Every row gives one point. The ring and each string are closed loops that go straight from each point to the next, and from the last back to the first. Before rounding, they use only three directions, however many columns there are. How many times does the string pass through the ring? Passing back the other way cancels.

Ring, 6 rows:
[[ 6.1 -3.6  1.9]
 [ 5.9  1.6 -0.6]
 [ 1.2  3.5  0.0]
 [-3.3  0.1  2.3]
 [-2.9 -5.4  3.8]
 [ 2.0 -6.9  3.9]]
String (14 x 3):
[[-5.2  0.9  6.3]
 [-6.3 -0.5  4.4]
 [-4.1 -1.1  6.5]
 [-1.1 -1.8  3.7]
 [ 0.0 -2.3  0.9]
 [-2.6 -3.1  0.4]
 [-6.0 -3.4  0.4]
 [-7.3 -1.7  4.8]
 [-5.9 -0.5  4.8]
 [-6.0  0.2  2.5]
 [-3.2 -0.6 -1.1]
 [-1.0 -0.9  0.5]
 [-0.7 -0.5  2.6]
 [-2.3  0.6  5.5]]
Times through: 0
String (22 x 3):
[[  1.3  -3.6   3.7]
 [  1.3  -3.9   3.6]
 [  1.4  -5.7   6.1]
 [  1.4  -8.2   6.9]
 [  1.1 -10.3   5.6]
 [  0.8  -8.8   0.5]
 [  0.9  -5.5   0.6]
 [  1.1  -3.2   1.9]
 [  1.0  -2.8   5.0]
 [ -0.6  -6.2   7.1]
 [ -2.7 -10.0   6.9]
 [ -3.2 -10.3   3.8]
 [ -2.7  -8.6   3.9]
 [ -2.4  -8.4   0.6]
 [ -0.4  -5.1   0.7]
 [  0.0  -4.0   3.5]
 [ -0.3  -4.4   5.3]
 [ -1.5  -7.3   7.0]
 [ -1.7  -9.4   5.7]
 [ -1.0  -9.8   3.5]
 [  0.1  -8.0   0.8]
 [  1.0  -4.9  -0.4]]
Times through: 3

Ring (8 x 8):
[[  4.7  -2.3   4.5  -0.1  -1.2  -0.7  -3.0  -4.3]
 [  0.0   6.4   2.4   2.4  -0.1  -0.6  -3.7  -3.5]
 [ -4.8   8.7  -0.7   3.0  -0.9   0.3  -3.9  -2.7]
 [-11.2   4.9  -5.3   2.4  -3.7   2.4  -3.5  -1.7]
 [-11.9  -1.1  -5.7   1.6  -5.1   3.6  -3.1  -1.8]
 [ -8.3  -8.0  -3.5   0.3  -5.8   3.9  -2.5  -2.5]
 [ -0.8 -10.8   0.6  -1.3  -4.7   2.1  -2.3  -3.6]
 [  3.6  -8.0   3.2  -1.4  -3.0   0.4  -2.5  -4.2]]
String:
[[ -1.6   7.9   6.8   8.7   2.4   1.5  -4.1  -4.7]
 [  3.7   9.9   5.5   3.5   2.0  -1.9  -4.1  -4.2]
 [  2.9   7.9   5.3   3.6   1.5  -1.2  -3.9  -4.2]
 [  2.1   7.0  -0.2  -2.0  -1.4  -2.6  -3.6  -2.8]
 [ -0.8   4.9  -2.3  -2.4  -2.7  -1.6  -3.4  -2.4]
 [ -2.9   9.9  -2.2   0.0  -1.5  -1.4  -3.9  -2.2]
 [ -3.0   2.6  -4.2  -3.1  -4.1  -0.8  -3.2  -1.9]
 [ -6.1   2.2  -0.1   3.8  -2.0   2.2  -3.4  -3.1]
 [-11.0   8.5  -1.2   7.3  -0.9   3.2  -4.0  -2.7]
 [-10.7  12.0  -5.0   3.3  -2.0   1.1  -4.1  -1.5]
 [ -5.9   8.4  -5.1  -1.1  -3.1  -0.7  -3.7  -1.6]
 [ -3.5   5.4  -3.1  -1.1  -2.9  -0.6  -3.5  -2.2]
 [ -3.7   4.5   1.5   4.0  -0.8   1.2  -3.6  -3.4]]
Times through: 2
